Each row of a before or after table is a point. The points were changed in one or more steps. Then noise was added and the rows were shuffled. The steps act on columns, c1 being the first. Name the steps. A step turns or swaps two columns, mirrors them in a line or flattens them onto one, adds a multiple of one to another, or multiplies or shifts one. Angles are multiples of 10 degrees, from the lower column toward the higher: turns from -170 to 170, lines from 10 to 170 but not 90. Use the fewest steps. Two steps may share a column if one is a turn and the other turns, adds or multiplies; they go together, in the order done. Otherwise the lowest column goes first.

Before (14 x 2):
0: -.39 -.03
1: -.15  .17
2: -.21 -.10
3: -.27 -.08
4: -.47  .18
5:  .63 -.16
6:  .55 -.45
7:  .10 -.07
8: -.13 -.43
9: -.55  .57
10: -.19  .31
11:  .29  .29
12:  .19  .18
13:  .28 -.13
After (14 x 2):
0: -.68  .36
1:  .84 -.11
2:  .40 -.10
3:  .16 -.04
4: -.20  .14
5: -.35 -.04
6:  .29  .13
7: -.50 -.03
8:  .37  .22
9: -.19 -.32
10: -.24  .20
11: -.63  .13
12:  .74 -.33
13: -.26 -.08
Steps: multiply c1 by 1.3; multiply c2 by 0.7

Before (9 x 3):
0: -.29 -.57 -.18
1:  .53 -.29 -.68
2:  .13  .02 -.54
3: -.02  .26  .34
4:  .46 -.03  .36
5:  .20 -.26  .03
6: -.29 -.11 -.29
7: -.10  .54 -.08
8: -.24 -.57  .00
After (9 x 3):
0: -.13  .55 -.07
1: -.43 -.06 -.10
2:  .27  .28 -.18
3: -.09 -.56 -.23
4:  .12 -.24  .13
5: -.29 -.57 -.19
6: -.39 -.01  .41
7: -.32 -.29  .83
8:  .54 -.07  .25
Steps: mirror c1 and c3 in the line at 30 degrees

Before (11 x 4):
0: -.18  .26  .07  .38
1:  .04 -.09  .26  .03
2:  .02 -.03  .51 -.06
3:  .07  .40  .01  .16
4:  .09  .05  .37 -.03
5:  .04  .09  .19 -.08
6: -.03  .06  .41 -.24
7:  .30  .94 -.10  .19
8: -.02 -.08 -.23  .34
9: -.12 -.04  .26 -.21
10: -.08  .68 -.12  .16
After (11 x 4):
0: -.14  .94 -.20  .33
1: -.17  .68 -.21 -.05
2:  .08  .09  .09  .01
3:  .06 -.03  .41  .00
4: -.41  .26 -.03 -.11
5: -.34 -.08 -.32  .03
6: -.15  .39 -.10  .08
7:  .23  .06  .31 -.08
8:  .19 -.04  .16 -.16
9: -.03 -.09  .16  .04
10:  .05  .05  .27  .08
Steps: turn c1 and c4 by 80 degrees; shift c3 by -.10

Before (12 x 6):
0:  .07 -.10 -.11 -.14 -.17 -.06
1: -.27  .08 -.10  .11 -.16 -.08
2: -.21  .15  .03  .04 -.12 -.13
3:  .13 -.16  .08 -.25  .14  .08
4:  .04 -.37  .18  .13  .08  .70
5: -.02 -.23 -.20 -.94 -.04  .04
6: -.20 -.25 -.11 -.43  .16 -.09
7: -.27  .24  .00  .19 -.03 -.12
8:  .05 -.05 -.09  .13  .03  .88
9:  .10 -.36 -.03 -.39  .04 -.10
10: -.07 -.03 -.26  .04  .12 -.13
11:  .27  .12  .32  .16  .20  .03
After (12 x 6):
0: -.22 -.01 -.26  .06 -.13 -.12
1:  .00  .34 -.02 -.39 -.13 -.12
2: -.33 -.04 -.09  .09  .17 -.05
3:  .01  .14 -.12 -.14  .16 -.10
4:  .96  .03 -.08  .12 -.07  .86
5: -.39 -.22 -.02  .19  .07 -.12
6:  .33 -.17  .32  .16 -.14  .03
7:  .72  .36  .14  .15 -.15  .68
8: -.32 -.13  .02  .03  .17 -.14
9: -.01  .24 -.19 -.91 -.01  .07
10:  .25  .16  .05 -.27 -.17  .05
11: -.29  .20 -.14 -.42 -.20 -.07
Steps: add 1 times c6 to c1; turn c2 and c5 by 170 degrees

Before (11 x 9):
0: -.19 -.02 -.09  .04  .15  .05  .17  .30 -.02
1:  .14  .30 -.13 -.20 -.23  .04 -.26 -.26 -.18
2:  .18  .29 -.33  .04 -.25 -.38 -.05 -.14 -.03
3:  .14 -.06 -.03  .05 -.09 -.03 -.29  .01  .09
4:  .07 -.20  .02  .03  .26 -.17 -.14 -.40  .07
5:  .21  .03  .01 -.24 -.19 -.04  .08  .01 -.16
6:  .13 -.88 -.45 -.15  .61  .00 -.11  .18 -.01
7: -.32  .06  .02  .00  .00 -.02 -.21 -.29 -.82
8:  .09 -.12 -.59 -.28  .06 -.04 -.18 -.39 -.03
9: -.02 -.05 -.01 -.28 -.18 -.29 -.25 -.12  .16
10:  .10  .21 -.22 -.26  .23 -.10 -.23 -.09 -.32
After (11 x 9):
0:  .16 -.05 -.06  .05 -.05 -.02 -.28 -.01  .10
1:  .06  .20 -.35 -.26  .24 -.11 -.23 -.10 -.31
2: -.32  .06  .03  .01 -.04  .00 -.20 -.29 -.82
3:  .09 -.12 -.96 -.26  .07 -.05 -.15 -.38 -.04
4:  .22  .27 -.54  .03 -.21 -.39 -.05 -.14 -.03
5: -.22 -.02 -.14  .04  .11  .04  .16  .30  .01
6:  .25  .05  .03 -.24 -.17 -.06  .10  .03 -.15
7:  .18  .28 -.21 -.21 -.18  .04 -.27 -.27 -.19
8:  .02 -.17  .02  .03  .25 -.19 -.16 -.41  .06
9:  .04 -.86 -.74 -.15  .60 -.01 -.12  .18  .00
10:  .03 -.03 -.01 -.29 -.17 -.28 -.25 -.12  .17
Steps: turn c1 and c5 by 10 degrees; multiply c3 by 1.6

Before (8 x 11):
0: -.19  .22  .62  .10 -.39  .02  .24 -.31  .31  .53 -.06
1:  .32 -.32 -.03 -.09  .08 -.13  .19 -.13  .13 -.34  .17
2:  .38 -.16  .10 -.01  .28 -.09  .18  .33 -.03 -.10 -.19
3: -.02 -.19 -.05 -.15 -.02 -.27  .35  .33  .08 -.03 -.17
4:  .03  .02 -.23 -.03  .15 -.02  .24 -.11  .10  .17 -.19
5:  .15 -.67 -.27  .10  .06  .03 -.02  .04  .06 -.23 -.06
6: -.28 -.17  .69 -.13 -.24  .27 -.01 -.40 -.15  .12  .59
7:  .15  .26  .11  .18 -.26 -.15  .27  .06 -.11  .15 -.12
After (8 x 11):
0:  .53  .21  .61  .11 -.39  .02  .24 -.31  .62 -.49 -.09
1: -.32 -.17  .11 -.01  .28 -.09  .19  .33 -.06 -.56 -.30
2: -.46 -.33 -.03 -.09  .09 -.13  .19 -.14  .26 -.07  .27
3:  .28 -.17  .69 -.13 -.24  .27  .00 -.39 -.30  .34  .94
4:  .11  .02 -.24 -.03  .15 -.02  .23 -.11  .20 -.33 -.30
5:  .02  .26  .11  .19 -.25 -.15  .27  .05 -.21 -.53 -.18
6: -.01 -.19 -.05 -.15 -.02 -.27  .35  .33  .15  .08 -.27
7: -.27 -.67 -.26  .09  .07  .03 -.02  .04  .13  .08 -.11
Steps: turn c1 and c10 by -130 degrees; multiply c10 by 2.5; multiply c9 by 2; multiply c11 by 1.6

Before (13 x 12):
0: -.22 -.09  .04 -.04  .69 -.11 -.48 -.11 -.21 -.25  .34 -.09
1: -.43 -.27 -.15  .17  .26 -.27  .29  .27  .15  .09 -.18  .59
2:  .02 -.08 -.36  .29  .08 -.22 -.29  .25  .42  .05 -.37 -.40
3:  .58  .03 -.23  .08 -.15  .02  .71  .07  .84 -.04 -.25 -.32
4:  .21  .20 -.12  .42 -.91 -.92  .01 -.16  .30  .22 -.07  .10
5:  .03 -.14 -.28  .16  .47 -.38  .65  .55 -.01 -.45 -.12  .09
6:  .05 -.02  .27 -.09 -.10 -.21 -.24  .30  .10 -.91  .12  .03
7:  .85 -.22  .11  .22 -.08 -.61 -.61  .09 -.02 -.43  .35  .53
8:  .06 -.49 -.18 -.20  .08  .15  .29 -.23  .01 -.03 -.51 -.26
9: -.53 -.10  .11  .09 -.38  .44  .31  .49 -.32  .14  .46 -.45
10: -.05  .21  .52  .42 -.05  .06  .08 -.14 -.09 -.19 -.76 -.19
11:  .18  .13 -.51  .05  .03  .54  .40  .10 -.23 -.35  .15  .17
12:  .59 -.06  .26 -.76  .15 -.46 -.57  .17  .05 -.18 -.15  .06
After (13 x 12):
0:  .39 -.28  .21  .29  .25 -.33  .31 -.02  .11  .17 -.05  .59
1: -.06 -.13  .27  .65  .49 -.42  .62 -.06 -.02 -.32  .01  .07
2: -.85 -.20 -.26  .20 -.08 -.48 -.64 -.34 -.03 -.29  .54  .52
3: -.54 -.06 -.36 -.07  .14 -.49 -.59  .65  .08 -.43  .04  .05
4: -.22  .18  .11 -.07 -.91 -.87  .03 -.33  .29  .37  .19  .11
5:  .55 -.11 -.04  .42 -.38  .55  .33  .08 -.27  .15  .27 -.45
6:  .25 -.07  .01 -.07  .66 -.04 -.46 -.07 -.19 -.20  .36 -.08
7: -.06 -.48  .17 -.25  .06 -.01  .28  .06  .07 -.08 -.54 -.23
8: -.02 -.03 -.32  .36 -.11 -.17 -.21 -.10  .08 -.84  .18  .01
9: -.62  .03  .16  .07 -.22 -.09  .71 -.08  .86  .00 -.20 -.25
10: -.08 -.05  .37  .34  .10 -.33 -.33 -.13  .44  .18 -.27 -.41
11: -.29  .12  .49  .14  .04  .57  .37 -.10 -.27 -.33  .01  .13
12:  .14  .19 -.48  .05 -.04 -.20  .09 -.47 -.11 -.04 -.73 -.24
Steps: turn c1 and c3 by -170 degrees; turn c4 and c10 by 20 degrees; turn c4 and c8 by -70 degrees; turn c6 and c11 by -20 degrees

Before (9 x 14):
0:  .07  .57 -.13 -.04  .08 -.04  .16 -.01 -.18 -.10 -.43 -.12  .14  .26
1: -.16  .27  .42  .10 -.02 -.21  .27  .72  .10 -.22  .22 -.21  .36 -.04
2:  .04  .13  .09  .12 -.13 -.12 -.02 -.26 -.26 -.01 -.14  .16  .16 -.06
3:  .07 -.07 -.11  .03  .17 -.15  .13 -.11  .08  .23  .25 -.09  .13 -.11
4:  .02 -.13  .10  .16  .15  .01  .21 -.24  .10 -.18  .18 -.01  .05 -.08
5:  .11  .02 -.05  .12 -.07  .20  .12 -.17  .04 -.06  .13  .03  .37  .00
6: -.14  .08 -.14  .05 -.26 -.20  .31 -.21  .11 -.25  .04  .14  .07  .03
7:  .18  .07  .22  .16 -.24 -.07  .14  .37  .01  .20  .22 -.02  .02 -.04
8: -.05 -.13  .08 -.04 -.13  .09  .04 -.30 -.09 -.23  .26 -.08  .16  .02
After (9 x 14):
0:  .07 -.57  .07 -.11  .17 -.04 -.19  .11 -.12 -.05 -.42  .01  .14 -.23
1:  .12  .01  .09 -.05 -.05  .21 -.11 -.13 -.04  .13  .12  .00  .37  .02
2: -.05  .06  .00 -.22 -.06  .10 -.04 -.45  .15 -.05  .26  .15  .16 -.02
3:  .18 -.06 -.07  .20 -.22 -.07 -.12  .41 -.04  .15  .22  .22  .01  .07
4:  .07  .09  .01  .23  .19 -.14 -.12 -.07 -.03  .04  .25 -.05  .14  .13
5: -.13 -.01  .25 -.24 -.21 -.20 -.31 -.08 -.13  .05  .03  .00  .08  .02
6:  .02  .16 -.16 -.19  .06  .01 -.20 -.22 -.02  .16  .19 -.06  .06  .12
7: -.17 -.18 -.34 -.22 -.04 -.21 -.27  .95 -.22  .10  .22  .31  .36  .10
8:  .05 -.24 -.02 -.01 -.23 -.12  .03 -.41  .16  .12 -.14 -.02  .15  .07
Steps: turn c2 and c9 by -150 degrees; add -1 times c9 to c8; turn c3 and c5 by 150 degrees; turn c5 and c12 by 140 degrees; swap c4 and c10; turn c7 and c14 by 170 degrees

Before (9 x 18):
0:  .25 -.02  .11  .14 -.21  .24 -.12  .58  .04  .29 -.23 -.21  .69  .01 -.21 -.20  .43 -.04
1: -.27  .24  .09  .33 -.03  .15  .10  .11 -.09  .08 -.28 -.34 -.35  .04  .13  .14 -.37 -.02
2: -.04  .12  .03 -.49 -.18  .12 -.02  .23 -.08  .11 -.15 -.27  .00  .19 -.05  .23 -.23 -.01
3: -.29 -.20  .17 -.25 -.08 -.09 -.16 -.20 -.12  .16 -.17  .84 -.17  .03  .11  .23 -.21  .10
4:  .43 -.29  .01  .17 -.17  .24  .10 -.18  .16  .09  .16 -.25 -.15  .09  .15  .25 -.16  .05
5: -.06 -.23 -.10  .10 -.19  .27  .08 -.25  .33  .12 -.12 -.31 -.31  .03 -.16 -.24  .15  .15
6: -.26 -.21 -.26  .25 -.24 -.15  .01 -.04  .09  .09 -.22 -.14  .03 -.07  .14 -.25 -.04  .07
7:  .00  .94 -.91  .27 -.02  .15  .08 -.14  .34  .13 -.19  .16 -.08 -.09  .15 -.12  .03  .04
8: -.22 -.16 -.25 -.51 -.08  .24 -.11  .01 -.12  .35  .08  .31  .00  .31  .13 -.04 -.13 -.04
After (9 x 18):
0: -.23 -.16  .22 -.07 -.19  .25  .10  .13 -.11  .36  .08  .15 -.01  .59 -.10 -.04  .04 -.05
1: -.28 -.21  .29  .05 -.10 -.15 -.06  .06  .10  .10 -.21 -.09  .03 -.23 -.22 -.24 -.03  .07
2: -.04  .13  .02 -.15  .11  .12 -.14  .19 -.07  .11 -.15 -.18  .01  .49 -.16  .22  .27 -.01
3: -.26  .24  .10  .27  .10  .15 -.14  .33 -.10  .07 -.28 -.14 -.34 -.22  .08  .14  .18 -.03
4:  .01  .95  .36  .08 -.78  .17  .10  .00  .34  .14 -.20  .13 -.08 -.26 -.34 -.12 -.16  .05
5:  .43 -.28  .19  .14  .07  .24 -.08  .20  .15  .08  .16 -.10 -.14 -.08 -.04  .26 -.15  .04
6: -.05 -.22 -.02  .00  .02  .27 -.12 -.11  .33  .13 -.12 -.16 -.31 -.05 -.26 -.24 -.28  .14
7:  .24 -.02 -.12  .13  .20  .24 -.15 -.53  .03  .28 -.23 -.19  .70 -.11 -.20 -.20  .49 -.03
8: -.29 -.19  .09 -.21  .19 -.09  .35  .24 -.12  .16 -.15  .41 -.17  .23  .07  .22 -.15  .10
Steps: turn c3 and c5 by 120 degrees; turn c3 and c15 by -60 degrees; turn c4 and c14 by -50 degrees; add -0.7 times c18 to c4; flatten c7 and c12 onto the line at 50 degrees; turn c8 and c17 by 100 degrees

Before (11 x 20):
0:  .10 -.06 -.16 -.28 -.16  .07  .05  .15  .25  .57  .08  .08  .00 -.03 -.12  .19 -.29 -.11  .06  .08
1:  .30 -.29  .08 -.32  .02  .00  .11  .10 -.23  .30 -.06  .36  .09 -.09 -.32 -.11 -.01 -.03 -.11  .15
2:  .11 -.25  .07  .08 -.01 -.01  .32  .06  .23  .10  .06  .52 -.08 -.08 -.21  .09 -.14 -.07 -.29  .06
3:  .06  .03  .00 -.10 -.27  .20  .23  .22 -.09 -.02 -.14  .53  .13 -.10  .02 -.13 -.07  .16 -.02  .04
4:  .10 -.02  .05 -.22 -.02 -.25 -.07 -.11  .16  .38 -.15  .37 -.13 -.04  .14 -.10 -.20 -.03 -.06  .12
5:  .11 -.03 -.31 -.17  .00 -.02  .08  .09  .01  .01  .07  .49 -.11 -.14 -.09 -.13 -.18 -.36  .10  .09
6: -.30 -.18 -.83  .15  .03 -.29 -.29 -.04  .12 -.44  .29 -.25  .05  .30  .29 -.35  .33  .45  .22 -.17
7:  .11  .02  .00 -.28  .11  .24  .00 -.17 -.07  .11  .12  .58  .09 -.21 -.09  .18  .01  .04 -.03 -.15
8:  .17  .94  .11  .13  .61  .05 -.15  .34 -.66  .21  .20 -.26  .04 -.40  .10  .23  .13 -.24 -.04 -.44
9: -.06 -.04 -.94  .30 -.10 -.16 -.15 -.40 -.13 -.16  .19 -.41  .07  .29  .38 -.34  .06  .19  .04 -.30
10:  .01  .61 -.09  .36  .44  .02  .03  .07 -.61  .30  .09 -.02  .10 -.31  .12  .26  .42 -.13  .31 -.15
After (11 x 20):
0:  .29 -.28  .06 -.19  .04 -.01  .15  .26 -.23  .26 -.07  .25  .08  .31  .17 -.13  .27 -.04 -.08  .15
1:  .12  .00  .05 -.27 -.03 -.26 -.10  .05  .18  .39 -.15  .40 -.17 -.15 -.02 -.10  .17 -.04 -.05  .13
2:  .07  .03 -.02  .11 -.25  .20  .27  .23 -.08 -.02 -.12  .38  .12 -.02  .05 -.15  .37  .12 -.01  .08
3:  .12 -.03 -.22 -.08  .00 -.05  .11  .14  .01  .00  .07  .43 -.08  .08  .15 -.14  .27 -.36  .14  .07
4:  .00  .62 -.09  .35  .44 -.01  .05 -.17 -.62  .29  .12 -.32  .14 -.17  .28  .26  .24 -.15  .28 -.11
5:  .12  .02  .01 -.28  .11  .21  .00  .06 -.04  .11  .15  .36  .05  .04  .24  .18  .45  .05 -.06 -.16
6: -.28 -.14 -.58  .12  .04 -.29 -.40 -.12  .15 -.45  .29 -.37  .06 -.26 -.37 -.37  .02  .45  .24 -.16
7:  .20  .94  .09  .32  .61  .07 -.18  .19 -.68  .21  .21 -.29  .06 -.19  .35  .20 -.15 -.24 -.09 -.43
8:  .09 -.04 -.12 -.13 -.19  .07  .09  .31  .24  .55  .07  .28  .00  .14  .06  .21 -.14 -.12  .07  .09
9:  .14 -.23  .06  .08  .00 -.03  .41 -.02  .20  .11  .04  .43 -.07  .21  .11  .09  .28 -.09 -.31  .04
10: -.07 -.05 -.73 -.01 -.13 -.15 -.18 -.48 -.08 -.16  .18 -.30  .10 -.31 -.35 -.33 -.28  .19  .05 -.31
Steps: multiply c3 by 0.7; turn c4 and c8 by -40 degrees; multiply c7 by 1.3; turn c12 and c17 by 50 degrees; mirror c14 and c15 in the line at 140 degrees
